Rows are points. Before rounding, the points of a table are all equally far from one centre. They may lie mostly on one side of it. Where is the centre, to within rounding?
In the rows, 128 means zero.

Points (9 x 2):
[[135  66]
 [110  65]
 [ 82  89]
 [100  70]
 [115  64]
 [ 94  74]
 [165  96]
 [138  67]
 [143  69]]
Centre: [122 108]

Points (11 x 8):
[[ 40 127 101 157 172 158 171 108]
 [ 86 100 121 209 120 157 177 113]
 [ 58 100 112 183 209 171  90 130]
 [ 61 139 166 158 173 111 152 128]
 [ 64 111 160 210 135 120 115 121]
 [ 83  41 124 174 108 148 157 138]
 [ 71 110 157 205 169 121 143 122]
 [ 47 111 120 215 152 154 132 102]
 [ 26 115 136 202 175 141 115 156]
 [ 48 105 153 211 134 130 160 142]
 [ 66  52 160 164 137 127 164 124]]
Centre: [ 80 111 150 147 139 190 125 146]

Points (20 x 14):
[[ 62 130 133 157 141 179 205 131 112 125  39 136 170  80]
 [142 160 144 114 124 201 178  74 125 111  59 187 125 181]
 [ 61 165 123 141 146 177 238  99 144 109  66 159 113 142]
 [ 87 143 143 174 163 182 188 145 130 119  40 111 106 175]
 [138 148 137 115 121 214 191 108 123 104  41 183  92 199]
 [ 74 160 125 159  56 183 152 165  91 156  95 172 118 189]
 [126 137 151 101 150 222 178 107  99 154  55 119 134 162]
 [129 194 123 126 167 200 124 151 107 137  38 175 155 134]
 [111 168 139 107 140 217 188 111 127  78  52 137 127 144]
 [ 18 136 106 159 141 185 152 121  76 156  57 199 114 160]
 [ 90 134 117  52 100 165 147 100 136 149  24 183 129 165]
 [ 79 161 126 146 169 192 240 209 112 127  89 150 112 138]
 [ 67 142 158 178 158 147 157 178  67  98  67 178 157 183]
 [134 205 118 128 112 150 172 125 126 129  30 149 107  65]
 [ 74 103 131  99 104 176 172 108 121 154 101 109 155 177]
 [ 76 180 203 124 112 110 170 126 140 124  87 172  69 147]
 [ 79 153 177 110 138 160 171 154  95 165  66 170 194 168]
 [101 177  93 128 122 162 179 114 119 148  18 114 127 153]
 [ 64 185 122 105 120 215 175 159  86 114  48 173  94 181]
 [ 86 204 141 193 144 149 169 146 102 164  54 157  75 111]]
Centre: [113 117 124 123 130 147 169 150 102 131  83 182 104 125]

Points (30 x 24):
[[106  78 116 105  97 157 160  63 162 104 189 104 209 183 123 169  80  81
  167 104 134  97 173 129]
 [ 98 123 120 134 110 136 142  70 136  88 167 140 182 123 110 161  40  45
  150  72 137  85 185  85]
 [ 95 102 119 139  97 101  93  86 174 103 159 107 188 122 126 187  91  51
  148  91 103 114 179  63]
 [117 105 121 142 111 133  86  66 133  83 162 150 175 148 120 197  82  54
  107  89  87 106 197  89]
 [ 77 100 128 113 129 118 101  73 137 122 169 157 177 158 151 212  69  46
  139 119 161  62 210 114]
 [ 81  84 142  95  97 137 100  46 184 115 198 117 198 123 176 168 104 106
  140 109 110  88 200 143]
 [105 114 132 119 103 132 120  31 184 107 170 118 179 178 109 151 103  59
  192  94 118 119 144  93]
 [114 163 149 147  74 149  88  61 145  78 181 115 207 166 150 158 107  72
  130  72  98 124 182  98]
 [ 59 139 132 154 116 115 105  88 155 100 153 124 249 120 113 180  91  60
  190 115 120  72 196 104]
 [102 129 127 187  95 117 118  84 148  91 189 139 197 137 168 143  45  70
  157  83 127 106 232  97]
 [119 119 109  85 149 123  86 109 164 112 171 121 218 183 152 158  85  63
  197 109 128 108 172  86]
 [112 144 135 142 102 171 106  32 178 118 181 166 186 157 108 173  92  50
  181 111 136  70 191 135]
 [104 145 154 122  86 139 155 104 213 139 139 159 185 106 150 182  84  93
   98  63 133  51 155 128]
 [110  99 142 139 119 170 131  97 183  56 162 162 197 150 173 175  78  68
  125 100  96  75 205  87]
 [103 104 135 132 116  93 119  74 144 108 174 146 196 142 168 185 117  57
  160  70 112  97 233 135]
 [106 120 136 149  60 130 129 129 148 115 177 146 222 162 125 183  92  45
  148 100  91  58 145  85]
 [ 86 120 108 180 109  85 121  53 162 108 174 152 232 158 141 177  84  52
  130  90 103  76 216  98]
 [ 99 109 138 165  77 124 121  64 182 114 163 147 216 145 120 163  94  36
  163 135  86  70 200  80]
 [126  99 147 125 105 140 100  67 161  69 169 130 209 110 170 148  84  59
  130 108 117  86 148 122]
 [119 137 138 152 112 142 107  60 182 127 213 144 188 142 131 168 118  42
  166  85 100 107 208 106]
 [146 138 151 178  94 171 102  54 172  82 169 164 189 124 157 146  93  83
  178  95 134  72 202 148]
 [110 108 139 172  95 153 106  62 150 115 193 187 162 147 141 142  53  46
  173 110 109  90 168 102]
 [ 97  92 161 115 130 123 130  90 163 125 158  84 226 121 130 179 122  88
  140  87  74  64 199 103]
 [143 109 130 133 123 141 119  92 182 125 165 143 206 157 121 144  47  42
  160 128 108  28 202  80]
 [107  80 131 107  72 145 137  58 178 122 183 144 174 154  94 138 106  62
  151 142 133 135 199  88]
 [103 106 134 128 100 160 110  69 148  71 169 158 176 136 124 152  87  55
  155  77  96 107 173  56]
 [136 169 111 104 131 164  90 137 164 123 184 160 212 152 125 193 113  68
  152 114  69 110 174  87]
 [127 143 150 160 107 156 129  92 190  83 216 106 179 150 156 172  91  54
  135  75 108  99 159 129]
 [126 122 157 184 103 120 113  96 174  97 215 135 203 160 161 136  66  88
   99  77 132  50 150  65]
 [ 74 116 182 163  99 112 110  47 159 122 173 116 158 124 113 163 121  70
  159  76 110  73 208  65]]
Centre: [ 87 154  88 149 124 124 129 109 148 118 150 132 144 162 136 117 130 129
 129 136 120  61 176 117]

Points (31 x 24):
[[133 176 118 137 147  84 127 107 138  52 148 192 162  86 196  85 119 118
  146 191 185  91 143  87]
 [168 141  89 135 134 134  89 182  98  83  70 177 138 114 196  93 113  93
   71 185 154 105 175  82]
 [168 159  94 122 173 163 133  82 128 123 156 213 121 115 249  80  72 106
   75 156 132 111 131  98]
 [195 114 133 101 165 100 110 101 129  81 111 168 150 104 196 130 144  92
  103 153 138  93 104  73]
 [169 151  89 126 207  74 119  96  74  85 118 133 120 141 170  36 115  62
  127 171 171 123 130  74]
 [150 175 147 169 215  97 174 176 113  55 186 153 157 164 203 131 100 127
  120 168 161 144 172  87]
 [177 186  98 111 176 131  98  91 138 109  67 165 153 139 134 116 113  95
  102 176 233 118 191 171]
 [166 180  82 117 171  88 153 135 108  82 103 182 146 148 203 117 103 107
  130 169 142  62 169 112]
 [136 189 151  98 199 134 110 101  93 106 120 155 139  77 220 123 124  93
  146 138 180 124 169 103]
 [177 181 100 110 194 154  88 142 107  69  93 185 148 116 141  83 183  90
  104 119 197 119 130  74]
 [117 162 114 112 178 107 108 135 105 137 114 137 132 165 211  87 113 110
  135 118 163  78 117  75]
 [136 158  83 126 173  91 104 121 124  73 102 194 118 104 189  85 158 114
  147 189 176 107 120  79]
 [138 152 123 124 167 128 117 104 112  68 102 188 157 122 212  97 169 132
   86 141 164  84 141  62]
 [155 157  49 104 179  84 127  99  87  47  91 151 153 152 200  95 115 118
  112 173 142 138 112 110]
 [163 199  84 113 167 176 110  58 122  64 162 167 217 161 172 111 148 122
  122 177 186 137  99 112]
 [115 158 131 160 136 115 143 116 140 103 118 136 150  69 155  88 133  71
  123 131 167 132 160  47]
 [166 186  87 103 135 100 150 110 120  99 104 128 174 122 181  98  77 119
  118 185 189 128 137  58]
 [121 131  74 111 184 145 102  77 126  53 127 162 162 132 190 114 112 105
  140 175 146 136 157  33]
 [147 180  63 124 162 118 149  77 118  71 122 188 187  97 169  66 131  94
  102 142 186 116 122  80]
 [183 188 101 131 185 153 149 154  86  21 132 175 106 167 146 102 138  37
   52 141 164 164 146  94]
 [183 165 117 108 166 136 105 104  75 145 185 108 158  86 201 137 169 117
  125 134 120 112 135  84]
 [140 148  60 126 192 148  74  97  70 104 107 142  95 102 144 111 171 127
  186 166 180  94 164 120]
 [201 136 111 149 160 138  99 139 130  88 111 182 147 122 170  56 125 116
  107 141 208  61 192  49]
 [139 175  88 128 124 110  80 108  86  50  94 169 150 148 197  98 129 104
   85 123  95 124 131  95]
 [147 153 134  82 193 148  98  99  58  39 132 185 153 129 145  89 150 121
  112 220 180  75 160  88]
 [168 150 160  97 200  98 126 122 105  69  99 154 164  70 145  87 120  86
  135 132 134 137 106  99]
 [167 179 114 147 174 142 159 136 151  26  88 144  88 121 186 141 102  74
   81 182 186 108 114 137]
 [198 136  56 111 147 121 117 124 111  43  83 172 168 167 189 117  69 132
  100 121 177  90 161 126]
 [146 164  58  71 211 110 135 109  80  83 123 158 133 120 170  89 128  94
   83 168 158 116 113  61]
 [146 176  69 115 188 112  99 152 124 132  85 146 193 153 129  65 102 105
  125 162 160 111 142  79]
 [120 149  85 157 183 143 109 115 104  75  67 142 129  99 164 101  94  78
  154 120 146  60 150 138]]
Centre: [162 140 115 143 159 152 110 122 112  89 170 145 121 139 138  97 107 124
 103 155 161 136 150 137]
